Every row gives one point. Two turns around zero, p and q, are shown by what they do to some points. Write where each new point lands after one turn and then the other. Backwards means that the second turn is done in reverse. Each puzzle has new turns, and all numbers are rounded.

Turn p:
[-11   2  17] -> [-10 -13  13]
[ 25 -36 -15] -> [ 35  -8 -29]
[-14  35   6] -> [-26  17  23]
[18 24  7] -> [ 8 19 23]
[-24   6   8] -> [-24  -9   6]
[  6 -31 -23] -> [ 15  -7 -35]
Turn q:
[ -6   5 -26] -> [-23 -11 -10]
[11  0  5] -> [10  3 -6]
[ 11 -36 -29] -> [  4 -46 -10]
[-29  21  18] -> [-15  28  24]
[12 10 31] -> [23 26  2]
Where do these land?
q, then p: [23 10  5] -> [ 6 24 -7]
p, then q backwards: [ 26 -17 -10] -> [29 -6 14]
p, then q backwards: [  4 -26   6] -> [ 16 -20  -8]
q, then p: [-20  11  -1] -> [-19  -7  11]
p, then q: [-16  48  20] -> [ 0 38 39]
q, then p backwards: [-17 -25 -19] -> [-19 -11  28]

Turn p:
[  1  19   5 -29  37 -15] -> [-16  38  13  -8  25 -15]
[ 20  36  16  -9 -28 -10] -> [ 10   5  22  19 -22 -38]
[ 23 -20 -27   8  19  13] -> [ 28   2 -25 -22  17  10]
[  7  18  24  23 -26  31] -> [ 25  -6  23  13 -40  13]
[-25  -9  10  21  30 -17] -> [-18   7  -1  21  26  31]
[-20 -23 -30   3 -28   7] -> [-13 -30 -34 -11 -18   5]
[ -5 -21   0 -17  -4 -10] -> [-15 -17   0 -12  13  -7]
Turn q:
[ 17  -9   2  -4 -23 -22] -> [ 14 -22 -12 -19 -12 -10]
[-16 -26   4  20  -5  33] -> [-38  -5  -3  19 -17  19]
[-46  11  -4  -1 -15 -15] -> [-23  23 -13  -4   1 -38]
[ -6 -23  -9  23 -20  -9] -> [-10 -17 -27  11 -19  -9]
[-23 -27 -16  -7   9 -11] -> [-20  -7 -26   4  24  -5]
[ 48  45 -10 -11   5   2] -> [ 58  19  18 -13  -5  18]
[  1  20  20 -33  32  26] -> [ -4  19  43 -13  28  21]
[25  9 13 13 17 -2] -> [ 23 -11  21  14  -1   6]
Where do these land?
p, then q: [  0  -2  13 -19  20  15] -> [ -5   9  26 -17  11  -1]
p, then q: [  7   1  12 -31 -26 -14] -> [ -8 -26  -3  -9  11 -33]
p, then q: [-31   3  -4  34   5  18] -> [-16  24  -6   7 -31  24]
p, then q: [ -3  -5 -26  34  -1  31] -> [  9  14 -20 -11 -22  39]
q, then p: [-18  12 -37  21  10   7] -> [ 16  25 -26  24 -17   4]
p, then q: [  9 -27  20 -24   7 -23] -> [-13 -21  17   8  37  -7]
q, then p: [ 35  18  23 -16 -15 -34] -> [ 13 -21  25 -16  30 -37]

Turn p:
[ -2   0 -12 -17 -15   4   3 -22  -4] -> [ -2   8 -14   2 -23  13  -2 -16   3]
[-22  16  22   0  -3  -2  -1 -15  -7] -> [  2  11  16   9  10  15  -8 -23 -11]
[ 10  11 -15 -10  -5 -16   2   3 -17] -> [-10  20 -16   3  -8  -3  -2  11 -12]
[  5  13  16 -14  18  -1  -9   9  -6] -> [ -1   6   3 -21  16   5 -13   6 -14]
[-6  1 -4 14 10 11 -3 -7 22] -> [11 -2  8 -2 10  0  6 -4 26]
[ 15   0   4  -4   2 -16   2   7  -2] -> [ -2   4  -1  -4  -4 -15 -10  10  -9]
[ -3  -7  -4  19 -14  16  -1   7  10] -> [  8 -17   7  15  -2   7  12   8  13]
[  4  -6   4  20 -12   7  -7 -18  -9] -> [23 -7 -7 20 -1  2  2 -9 -3]
[ -3   5  -1  -7 -16  -3   9   9  -6] -> [-12   3   5   7 -12   7   2   6  -9]
[  6 -11  -9   1  12  -4   8  17 -10] -> [-10  -5  -8  -8   3 -15  14  11  -8]
[  8 -10   0  -7  15  20  17  15  15] -> [  0 -14  11 -28  -6  -3  16   9   8]
[-12 -12  -1   6   8 -16 -21  -5  13] -> [ -7  -7  -6   8  18 -12 -15 -11  17]
Turn q:
[  5   8   8   8   0   8  12 -10   6] -> [-7  9 11 -8  4  3 13 -7 -4]
[  9 -21 -22   3  11   9  11   1   1] -> [ 6 -4 -8 17 26 -2 13 -3  9]
[-13  -8   3 -48   7  -8   7  -3 -24] -> [ 13 -14 -30 -18   2 -30  -2  22 -18]
[-1 12  7 -8  5 -2  7 11 -6] -> [  2   4   4  -3  -4  -2   2  18 -10]
[ 7 -5  1  8 -6  0  1  3 10] -> [-2 -4  9  5 -2  2  6 -5 10]
[-15 -26   9  11  -1   9   0   7  -7] -> [-26 -18  -7  14   6  -1  -2  -1  -2]
[  2   5  -9   6   7  11 -23  -8   5] -> [  7   1  -2  -4   9  21 -15 -11   5]
[ -2  15   2  11  -3 -31  10   1  -4] -> [  0  23  12   8 -17 -18  -7   1  -2]
[-9 -3  4 -5 -2  8 10  8  7] -> [-11  -3  -4  -3   0   1  11  11   4]
[  8   6  10   6   1  -4 -24  -4  11] -> [  4  -5  16  -9  -5  10 -18  -9   7]
[ -2  14 -17   1 -10 -13  12  -6   5] -> [  8  23  -6   2 -11  -6   8  -4   8]
[ 10   1   4   7  -9  13 -22  -1  -4] -> [  5 -14   5   0  -5  20  -7 -13  -6]
Where do these land?
q, then p backwards: [  2  -3 -11   4 -10   0  11  -2  14] -> [ -9   0 -16   7   2   4   8  -8   7]
p, then q: [ -5 -11 -11   2   1  -3   5  -4  -4] -> [-3 10 -6  3  0 -9  5 -6  6]
q, then p: [-11   7 -15  10   0   7   0  -6   2] -> [ 6 13 -1 -1  4 13  9  0 12]
q, then p: [  7   7  -2 -12  -2  -7   9   1  -3] -> [ -2   6   1  -1 -10  -7  -3  11  -9]
p, then q: [  3 -12  10 -28   0  22  -4  13  -5] -> [  0 -29 -28  -3   5   0   7   5  -4]
p, then q: [ 20   5  19  18   3 -10   2   7 -25] -> [ 16   0  12  24   0  -9 -10   5 -27]
q, then p: [ 2  6 15 -6 19 -6 14  7 20] -> [-16  -1  23 -16   8  -3 -12   6  -8]
q, then p backwards: [  4  -6 -14   6  14   8 -18  -9  12] -> [-12   7   5   1   8   6 -23 -11  10]
q, then p: [-10   6  29  -5  -3   1 -11 -11  -5] -> [-17  -8 -12   1  -2  16 -12 -14 -13]
p, then q: [-14   1 -20  11 -21 -12  -7   4  -6] -> [-21  20   0  18   0  13  -1  -5   8]

Turn p:
[-32  12   7   0  13 -15  35  -6 -13  -8   8 -16] -> [-25 -10  18  -6   0 -39   5  16   2  -6   7 -22]
[ -8  15  21  -6   5   0   3 -28  -5 -12   2 -24] -> [  2  -4  19 -11 -14 -29   2 -17 -13  -4 -12 -15]
[13  4 -9 -3 14 14 12  2 10 16 34 13] -> [ 15 -24   3  16  22   5   3  -2  -9   7  27  -1]
[-14  20  14  10 -11   6  19  -2  -1  -8   9 -11] -> [ -4  -5  15   4 -23 -19  13   8  -4   9   7 -12]
[ -1 -17   4   8  -1   8 -13  -6  -6 -12 -22  13] -> [-10  10  -2   7  -4  10   6 -11   9  -9 -22  17]
[ 12 -16   0  11  -7   8 -16  -3  -6  11 -20 -12] -> [ -4  -4 -24  -7 -11  14  -2 -13  -1   4 -20   7]
[-16  21  10  16  11 -17   4  -6  -4  -6   7 -10] -> [ -4   4   8   8  -2 -22   4   9  -4   1  -9 -30]
[ 19  -9   1   0  -6  -5  -2  -7  21  -6 -24  -1] -> [ 20   5 -17  -6 -12   0  -1  -5  12 -17  -9  12]
[ 17   8 -12 -13  -1  -2   8  10 -17  22  29  27] -> [  7  -8   3  12  31   2 -13  14 -12  27  21  16]
[ 19   0 -35  -8  -2   6  -6  12  -7   3  25  13] -> [  3  10 -12   8  26  13  -3  -7 -11  16  32  10]
[  7 -23   9  -2  -3  -5 -17  16  -4  -9  -8  -2] -> [-10  10  -7   1  -9  19 -18   0  -5 -15  -9   9]
[-15 -11  -5  -5 -14  -8 -11  -3  23   5  -8   4] -> [  7   6   3 -10  -5  14  -8  -4  30  -3   0  -6]
[  0  -3  -3  -8   0  11 -17  21   8   3 -32   7] -> [  4  11  -6 -17  -1  30  12  11   4  -9 -14  13]
Turn q:
[-16 -10   4  -4   8 -16  11   2  -8   5 -16  14] -> [-27  13  10   2   2   2   3 -13  -4   5  -9   9]
[ 11 -20 -13 -16  10   7  -5  -9 -20 -12  -2  23] -> [-10 -26  -3  -5  13  -9   4 -20  -9 -17 -15  13]
[-6 19  1 10  0 -4 -5  0 -6  7 10 11] -> [  0   9  -1   7   4   5 -13  10  -1  -8  11  14]
[ -9 -10  -3  19   8   4  10   7  -3   3  12 -11] -> [ 1  5 -6  5  5 -3 20 16 -6 14  2  7]
[-24  20 -12  26 -24   5  -3   4  18   4   1 -15] -> [ 21  27   6  11 -14  17   9  31   8  -9  -1  -5]
[-16  23  -7   8 -32   3  12  13  27 -17  11 -25] -> [ 20  20  13   4 -18   8  10  33  -8 -11  11 -34]
[ 25  -7  -3 -17  31   5  -1 -28  -2  -1 -16   7] -> [  8 -21   7 -11  23  -4  -2 -41  10   6  -1   7]
[  1 -11  13 -14  15  -7   9  -9  -1   9  16  21] -> [-27 -12  -5  -5  11   3   1 -13   1   2  21   9]
[ 25  -6   6   1  11 -17  11  -5 -20   0  -5  14] -> [ -7   0  -4  -3   2 -22  -7 -28 -12   4   7  17]
[ -9   5  -6  -7 -11 -10   1   0 -10  17   9 -18] -> [  3  13 -17  -4  -5  20  -4   4 -15   6   0  -4]
[  6  12  14  -9  -6  34  -7  10   2 -14 -15 -13] -> [ 17 -26  19  11 -11  -1 -14  10   3   9 -12 -17]
[  8  -5 -12  -4  14 -15  -1  17   4  17   3  12] -> [-12   8  -4 -29   5  -6  -5   2   2   3   0  15]
[ 18 -22   8  -2  -7   6  -6  -9   0   7  -9  12] -> [ -5 -17  -9  -2 -16  -8   4 -19  14  -1  -4   8]
[-13  13   9  10 -17   4 -26   8  19 -25   1 -32] -> [ 20  10  -4  19  -3  -4  -6  28  15  -3 -10 -39]
Where do these land?
q, then p: [-12  17   5 -26   9  -1  -1   1 -16   3   5   0] -> [-18  -3   7  -2   8  18   6 -15 -15   2 -15  -5]
q, then p: [  2  -8 -16  -6 -15 -12 -10 -48   4  -1   9   8] -> [  5   7  -1  11   1 -25  25 -36   3 -13  20   5]
p, then q backwards: [14 14 24 12  0 -7 -2 27 29 -3 -9 13] -> [-14  19 -14  20 -31  23 -10   3   2  -3   6 -15]
q, then p: [ 13   8  -3  -1  -3  16  -8  15  -6  -2 -11 -29] -> [  8  -1 -27 -15  -5  11 -14   4 -11   5 -11  13]
q, then p: [-16  14   7  18   0 -20  -1  -6  -5 -17  -8   5] -> [  6  11   1  17  -4 -12  14   8  -8   3 -14 -23]
p, then q: [  0   0 -12 -23   6   0  15   7 -19 -18   5  -6] -> [-23   3  -4   7  22   4 -13   5 -17  -9   9  -1]
q, then p: [ 15  -1  -2  10  -3 -13 -10 -11 -10  -3  16  13] -> [ 1 20 -3 15 17 -9 -2 -9  6 -2 10 -4]
p, then q: [  3 -27   3   9  18   4  -2   4  18  11  10  -4] -> [ 11 -16  -7   7   9 -10  27   4   9  -4 -14  -7]
q, then p: [-19   4 -17   6 -20   2  -8   7  12  13 -12   5] -> [ 11  12  10  -6 -21   8  21  11  -1  -1   5  14]
q, then p backwards: [  0 -18  22  -7   1   8   9 -11 -11  -3  33 -10] -> [ 10  -2 -17  24   8  16  17  10  -6  15  20 -11]
p, then q: [17  7 11 18  8 18  8  9 26  6 -2 23] -> [ 10 -10   9  -5 -18 -32  22   3  -3   4   7  17]
q, then p: [ 10  20 -14   5 -14 -18  10   6 -16   5 -34 -14] -> [ 21  17   1  -9  -7 -13   1  -2 -16  28 -28  14]
q, then p: [ -8 -35   5  -4  13   9   3  -2 -14  -9  -7  10] -> [-21 -14  -3  -2   5 -11   4   6  30 -10 -13   2]
q, then p: [-18   7 -16 -10   2  15  -3   1   7  16   5 -14] -> [  0 -13   0 -10  -2  18  17   2 -16  -5   7  16]

Turn p:
[  5 -17  -6  -2  -9   0   0   2  -4 -11 -22  -6  -2  -3] -> [ 10  -6  -3   2 -11   9 -12   3 -14  -3   5 -15  -3 -11]
[  4  -6  -4 -16   0  -7  -4 -10  15  22   9   6   4   8] -> [ -2  -8   2 -18  -2   1  -1  -6  27   7  -6   6  -5  -9]
[-31  -5   7  -8  -1  -9   5   7 -19  -8 -18   1  -3  -4] -> [ -8 -10  -7  -2  -4  -7  11   8 -32  17   0 -10 -10  -4]
[ -9  17   5  -4 -15  -8  -1  21  27  -9  -7   6  -3 -21] -> [-14  13  -2  -3   2 -11  -6   8 -16 -22 -25  10 -10 -18]
[ -3  -3  -9  -8 -12  11  24   4  -4 -18   9  12   4  21] -> [ 12 -17 -16 -11  -6  -2   2  24  -3 -11   4  10   6  19]
[  1   4   0   8  14   2  23   1 -25  12 -20   0 -17 -23] -> [ 12  26 -21   3  -2   0   9 -15 -19  16  -2 -20  -7  10]
[ -6  -9 -20  19   2 -13   0  15  -1   1  12  -9   5 -11] -> [  4  12  -6  23   2   0  11  18   8   5   2   1   3 -19]
[-18 -26   1  19 -12  -5 -16  18  26  14  -6   8  25   5] -> [ 13 -10  24   6   0   8  -5  19   0  15 -26  18   7 -33]
[ 10  17  -3  10  24   4 -15  12  -4   8  -1   3  -5   6] -> [-1 14  3  8 32  4 -9 -6  5  7  5  3 -4  8]
[  6  -1 -12  -2 -11   5  13 -19 -23 -13  13   9   1  14] -> [ 10 -15 -19  -4 -10  -6   5   0   3  -3  24   5  16  16]
[-14  12   3 -15   5  34 -20 -17  12  15  -3  -2  14   3] -> [-25  -8  12 -20   9  29   1 -14   2   4 -13   7  18   7]
[ 19  13  16   2  -3 -12  -3  -2   8  -5  12 -15 -34   8] -> [-11   4   3  19  -7 -17 -17 -13  15 -15   3   0 -23  18]
[  1  -7   4 -18  11  26  10 -19   1 -11  -1   3  14   3] -> [  4 -12   7 -24  -3  20  15  -4  -3 -12   5  -7   9  16]
[ 19 -10   5   6  -1 -11 -14   4  -1  11  25   2  -2  -3] -> [ 5 14 14  6 -5 -7 -3 -3 23  4 16 15 -6 -7]
[ 25  11   5  -2   5  -4   2  -6 -10  17  10 -15   4   3] -> [ -2  16   5  -3   0 -10  -8  -8  24   5   9 -13   8  12]
[ -9  10   9  12   3 -13  -5 -12   0 -25 -12  -5  -5  -7] -> [ -6 -10   4  18   5 -13   7 -13 -20 -14   1 -10  -1  -4]
Turn q:
[  0 -10  14 -11 -12   0 -10  -7 -15 -16  -3  -9 -13 -20] -> [ -4   3  -2 -12 -21  -8   4   2 -22   4  -5  -4 -17 -17]
[-14  -8  -2  -7  16 -25  -4  12 -23  -5  24  -3 -18  -5] -> [ -9   7  13  -3   1  -9 -22  15 -20  -5  23 -11 -24  12]
[-12  28 -14 -18  18  -8   4  18 -10  -4  16  -6   0  -5] -> [  8  17   1  -3   1 -17 -27   6  10 -19  26   6  -5   3]
[ 21  -6  19  21 -17   3   8   4  13   1 -19   7  24   8] -> [  4  -9  -6  13  -8   1  27  10   9  14 -25   0  27   7]
[  9 -19   9   8  -4  25  -8  -2   6  -7  -3 -11  10  12] -> [ -3 -14 -13  -1  -9  26  19   8  -5  -2  -4   5   9  -6]
[ 11   3  15   2 -20   5  -7   1  26  13  -7   7  -3  23] -> [-10  -6   5  -9  -7  17   0  -7  15  18 -20   3  27   5]
[ -3  10 -16  -6  24  -6   6  -1  -5  18  27  -6 -12 -22] -> [ 24   3  18  -4  12  -5 -16  -7  -2  -2  28   6 -22   5]
[ -5   4 -24  -8   0   6   5  22  15  19   5  19   7  -9] -> [  4 -13   0   6  21 -13 -14  -3  19  14  20  10  12  -8]
[ -6  -4 -10 -22   6 -17   0 -18 -27  -3   7  -5   6   1] -> [  5   6 -14  -4   0 -11 -11 -13 -20 -14  10 -23 -12   8]
[ 12  -7   2  17 -21   6  -1  -3  -4   2 -22 -20  -5   9] -> [ -3   0 -18   8 -15  17  11   1   7  14 -24   3 -11   2]
[ 22   8   7   4   4   5  -5  -2   6  -2 -12  16   4   8] -> [  4 -10   1  -5   3  -4   4   1   2  -6 -23  12  16   7]
[ -7   5  16   7 -10   6   7 -11   5   3  -2  -2  20   1] -> [ 5 14 -2  7 -5  5 20 -7  0  3 -1 -4 19 -2]
[ -8  -7 -10 -15  16 -22   4  -3   5 -17   5 -14 -15 -10] -> [  0  -2  13  -7  -3  -6 -12   6   4 -16   8 -24 -25  -8]
[  5   1  -2  24 -22  11  -1 -13   8 -13  -2  12   6  11] -> [-17  -9   1  19  -9   5  19 -16   3  -2 -15  10  11   2]
[-13  -8   4  10   6  -3 -23  -7  -3  -1 -15  -8  -5  -5] -> [ -3   9   1   8   6  14  -6   6 -16   0 -15  -4  -9 -16]
[-12  11  -8  -6  16  12  27  11   5  14   1  23  -8   4] -> [ -5   6   4 -13  32 -13   4  -2  21   1  17  13   4   8]
Where do these land?
p, then q backwards: [  7 -13   9  10   6 -31   0 -15   5 -11   1   3 -11  -9] -> [  1   2 -19   2  -4  -6  12 -17   3 -14   4  -3   5 -29]
p, then q backwards: [  2  42   8 -13   7   2   6   4  -4 -10 -15 -10   9  -4] -> [-15  -3   7 -16  12 -18   2  -9 -16  -6  -8  27   1  22]
q, then p: [-15  -7  12   8 -13   8  -3 -16 -10  14   2   9   5  -8] -> [  1   9 -11  -4   0  -7  14 -13   2  17   0  -7  17  13]
p, then q backwards: [ -5  20  -2  11   1 -17  -2   1  -4 -11   4   8   9  14] -> [  2  -1 -11   1   8  -1   5  10  -4  -2  -4  28  12  -6]
p, then q: [  7  11  -1   7  14   5  13  -2 -14  34   4  -1  13  -6] -> [ 27  11  -4  -4   9   7  -7 -13  23  -2  -4  -4  18   9]
p, then q backwards: [  1   4  10  -9   3   3  -3  16  25 -14   5  11  10   6] -> [  6   5   5   4  30   3  -4   3   4 -13  -4   8 -16  -1]
q, then p: [ 10  -6  13   0   8  -7 -13  -7  -5  -7   8   1  14  20] -> [  2 -12   6  -1  -1   5  -8  18 -12   3  14  -9  16   8]
p, then q: [  6 -19   4 -11 -23   2  10  18  -5 -10   0   3  16   5] -> [ -4 -10 -11  -5 -22 -15 -15  15  -5  16   7   5  11   0]
p, then q: [ -8   9 -22 -31  13   0  -5  -6  -4   9   4   5   6  -7] -> [  6   1  -1 -14  15  -1  -5  -9  13  -8  29  -7  -6 -17]
p, then q: [-20  -8   5   9  11   0   8 -12  24  -8   9 -17 -48   1] -> [-38   1   6   8   8  16  25  -9  16   6 -20   8 -29   1]
q, then p: [ 12   3  -1   9 -19   9   5  -2  18  11   2 -21  19  -4] -> [ 19  10   0  -3 -16   9 -10  -4  15 -10 -16   6  21  -2]
q, then p: [  9  -4 -20  11   6  14  -1 -12 -13  -3   8  -2  13 -10] -> [ 25  -1 -11  13  -5   3   8  -7   3  -6  18   5   1   5]
q, then p backwards: [  4 -12   0 -10   1   5   2  -7   3   3 -15  14 -34  12] -> [-14  13   8 -29  10   1  -7  -2  15  15  -8   7  -1   8]
q, then p backwards: [  3  -5  -1  -3 -23   4  -9  44  -9   2  -7   2 -33  -9] -> [-20  -5   1 -20 -26 -13 -15  27  -8  25  11   3 -12  18]
q, then p: [-12 -15 -14  11   9   3  -9  -3  -6   0  -9  -5  12   0] -> [ 7 12 -6 21  8 16  9  1 -5  1  6 -3  3  5]
